Every row gives one point. Each copy is the shape, with its points in the same order, turned, moved and blurred by noise. Some copies are also mirrored. Which?
In the rows, zero is written as 128.

Shape (9 x 3):
148, 193, 87
70, 68, 139
170, 146, 80
154, 104, 144
143, 129, 94
78, 127, 170
145, 52, 93
139, 196, 79
157, 191, 101
Copy 1 (9 x 3):
131, 166, 49
165, 155, 199
167, 129, 66
142, 99, 134
167, 138, 97
107, 164, 175
212, 104, 145
134, 178, 47
121, 153, 53
Copy 1 is: mirrored
Copy 2 (9 x 3):
148, 218, 115
51, 93, 115
166, 173, 97
139, 117, 143
139, 154, 101
62, 139, 166
133, 82, 76
141, 224, 108
155, 209, 129
Copy 2 is: only turned
Copy 3 (9 x 3):
186, 199, 67
81, 117, 142
205, 164, 106
156, 118, 104
169, 157, 115
82, 131, 82
160, 116, 175
176, 210, 80
180, 190, 66
Copy 3 is: mirrored

Shape (11 x 6):
155, 162, 102, 106, 84, 92
71, 145, 139, 131, 111, 73
142, 123, 126, 138, 145, 165
116, 118, 138, 116, 113, 162
105, 123, 170, 107, 125, 102
199, 99, 127, 147, 177, 129
165, 249, 99, 131, 134, 135
107, 141, 112, 91, 115, 80
133, 98, 179, 142, 136, 161
129, 122, 143, 176, 153, 156
115, 198, 100, 92, 126, 108
Copy 1 (11 x 6):
108, 145, 133, 136, 99, 82
70, 89, 143, 121, 157, 109
160, 136, 102, 127, 146, 152
121, 113, 86, 117, 126, 152
100, 87, 145, 101, 131, 146
212, 139, 137, 139, 129, 165
108, 239, 132, 136, 142, 104
109, 110, 140, 100, 123, 81
140, 107, 100, 126, 127, 198
147, 121, 107, 155, 168, 179
102, 172, 126, 95, 133, 86
Copy 1 is: only turned
Copy 2 (11 x 6):
189, 131, 123, 84, 143, 90
189, 88, 127, 130, 94, 159
111, 159, 113, 145, 130, 120
119, 139, 127, 111, 106, 134
149, 105, 166, 132, 94, 145
111, 151, 125, 185, 152, 63
198, 217, 113, 111, 198, 140
189, 94, 127, 108, 140, 130
94, 144, 152, 161, 83, 129
116, 166, 101, 177, 102, 134
187, 134, 125, 93, 171, 157
Copy 2 is: mirrored
Copy 3 (11 x 6):
101, 138, 75, 80, 98, 104
100, 146, 126, 170, 86, 101
139, 128, 139, 111, 152, 175
106, 122, 151, 103, 120, 158
116, 136, 157, 141, 115, 93
204, 98, 110, 99, 171, 145
86, 186, 36, 111, 177, 130
119, 166, 117, 119, 76, 98
123, 95, 169, 131, 163, 151
134, 109, 125, 159, 164, 175
95, 190, 85, 114, 107, 118
Copy 3 is: mirrored
Copy 4 (11 x 6):
165, 153, 57, 157, 133, 151
83, 181, 102, 175, 125, 163
128, 98, 123, 119, 128, 109
121, 124, 129, 116, 96, 132
114, 181, 140, 133, 130, 147
148, 91, 137, 119, 201, 105
163, 127, 57, 210, 105, 53
116, 186, 71, 136, 139, 142
125, 119, 172, 118, 126, 135
103, 86, 151, 150, 133, 118
122, 173, 57, 160, 114, 98
Copy 4 is: mirrored
